Rows are points. Any point is a mix of the corners, with weights that add up to 1. It lies inside the corners' shape when no weight is negative. Say inside or outside, and name the corners with a negative weight.

Corners:
(1): [34 37]
(2): [-31 -57]
(3): [38 -6]
Points:
[56 52] -> outside (2)
[-25 -50] -> inside
[33  4] -> inside
[ 25 -14] -> inside

Corners:
(1): [11 15  4 14]
(2): [-68  -5 -35  12]
(3): [ 10 -24  21  -9]
(4): [ -2 -10 -53  38]
(5): [ 51   2   8 -29]
Points:
[-28 -13  -9   6] -> outside (5)
[  8   4   8 -14] -> outside (4)
[ 12 -10 -12  33] -> outside (2, 5)
[ 2  5 -7  5] -> inside
[34 -4 -2  5] -> outside (2)
[31 -8  9 -7] -> outside (2)
[-95 -24 -61  38] -> outside (1, 5)

Corners:
(1): [  4 -14 -21 -63  -3  30 -14 -12]
(2): [-47 -11  78  57  37 -39  18   8]
(3): [-95  47   1   0  27 -25   4 -21]
(4): [-55 -30 -63 -10  37  -3 -49   2]
(5): [-29 -27  49  62  20  63  61  34]
(6): [ 37   9 -55 -30 -39  17  17  -9]
(7): [ 16  29  31   0 -33   7 -19 -34]
(8): [ 63  48  17 -19 -11   6 -21  -2]
(9): [-38   1 -18 -24 -15  21  -7  36]
Points:
[-59 -16  11  21  62 -24 -19 -10] -> outside (6, 7, 9)
[-27  -3  -9 -12   0  13   6   0] -> outside (8)
[ -1  10 -12 -13 -15  11  -5  -4] -> inside
[ -4 -44  26  35  16  16  18   7] -> outside (3, 8, 9)
[-15 -11  17   9   6  36  20  11] -> inside
[ 9 25 16  4 -6  3 -3 -4] -> outside (1)

Corners:
(1): [ 52  26  -7   2 -34 -26 -29  -2   7  40  27]
(2): [-13 -13 -13   0 -39   3 -23  10  15 -16  -9]
(3): [ 60 -37   4  -1 -24 -11 -40  13  18 -24  32]
(4): [ -4  30   0  48 -25 -39 -48  28  30  30  41]
(5): [-10  53 -14  16  35 -14 -31   7  18  22  -9]
(6): [ 56  39  22  10  -1 -14  23 -20   1 -18  17]
(7): [-34  -7 -95  -3  -9 -39   5  20  35 -20 -27]
(8): [-21 -37 -10 -32  -3 -48  -4 -26   7  11  -9]
(9): [-47  54 -60 -28  22 -19  64  53 -21 -20 -16]
(10): [ -8   2  -8 -18   5  -1 -19   5  61  -6  12]
(11): [ 13 -37 -49  25 -12   4  -2 -31   4  39  32]
(12): [-21 -26  11  32 -13 -11  16  43  46  32 -34]
Points:
[-13 -12 -23 -15   3 -18   9   0  24  -9 -14] -> outside (1, 4)
[ 10  -3 -11  10  -4 -21  -5  18  23  11   5] -> outside (2)
[ -6  16 -15   7   5 -19 -11   8  20  11  -1] -> inside
[ -2  11 -38 -12  -6 -23  -9   3  10  -9   8] -> outside (12)

Corners:
(1): [-45   0  13   3 -78 -27  14   9 -23 -19  -5  -1 -33 -14  95  22 -31  26]
(2): [ 10 -12  16  -1  -7  12  19   7 -27  -6 -15  10 -12  13 -11 -16 -42  -1]
(3): [  9  -4  23 -11 -10 -21  20  -3   5   2   9 -10 -11  -2  -8   8 -10   2]
(4): [ 22  -1  21   7 -10   1  10   4   6  15  62  48  45   5   4  -9   4 -17]
(5): [-58   2 -17 -10   6   3  10   9   5  -3  20  14 -17 -16 -11   2 -71   0]
(6): [ 24 -14 -17  -4  10   1   8  22   2   1  -4 -20  18  20 -19   2  -2  25]
(7): [ -6  -6 -31  32  11   3  13  -8   4  -3 -12   4 -12  -6  -9  14 -29  13]
(8): [-25 -18 -11  -3   6   5  15   6  -3   1 -10 -13  -3  41 -16   7  -3 -15]
(9): [ 28   5 -28  19   3 -22 -24  18   6   1  12 -10   9  18 -25   8   2   4]
(10): [  5 -43   8   6  12   5   6  21 -10  -4 -12   7   6  -2 -14 -10  -7  -9]
(11): [-11   6   5  22   5  -9  14   4 -16  17 -11  -9  -6   1  -6 -43  -5   2]
(12): [ 20  -7  13 -24  12  -3  15   5 -17   6 -16   6  -6   7  33   4 -56  -7]
(13): [ 24   7  -1   8  -7   9 -16  -7  -1 -14  11 -17  -7 -10   7  -3  15   7]
(14): [ -4 -32 -11 -10   0  -1   3  -6 -13   8 -19 -16  19  -1 -10   4 -33  -4]
(15): [-40 -32 -10 -12 -13  11 -25  -3  -3  19 -23   9 -27  -3 -16  18  -2   7]
(16): [  1   3 -16  -7 -20   3  24  23  10  12 -24  -9 -17 -16 -16  19 -38  -9]
(17): [ 20   1 -11 -17   4 -15  21  18 -26  -6 -22  -1   7  -4 -14  -4  -8   2]
(18): [-11   1  12  49   3  11 -21   9 -14   3   0  20   8  10  14  19  -5  13]
(19): [ 16 -14   0   0 -11   4   7   8 -30  12   3 -23 -18  -2   5   1   1   2]
Points:
[ -3 -11  -4  -3 -13   0  11   5  -1  -2   2  -2 -17   2   5  13 -22   4] -> outside (11, 14, 17, 18)
[ -4  -8  -3   4  -5  -2   5   7  -7   2  -2  -2  -5  -1   3   5 -16   2] -> outside (2)
[  4 -10   3 -10 -19 -11   0  15  -4   1   3  -1  -3 -15  12  17 -15   5] -> outside (2, 7, 8, 11)
[  1 -14  -6 -11   8   4  15   4  -5   4  -4  -3  -2  -1 -16  -5 -26  -4] -> outside (1, 9, 18)
[  8  -4  10  10 -16  -2   2   5  -8   6  -6   6 -16  -5  16   4 -14  -1] -> outside (5, 6, 8, 14, 17)
[-11  -8  -4   6  -9  -2   9  13 -10   4  -2   7  -5   3   6   1 -21   2] -> outside (3, 13, 14)
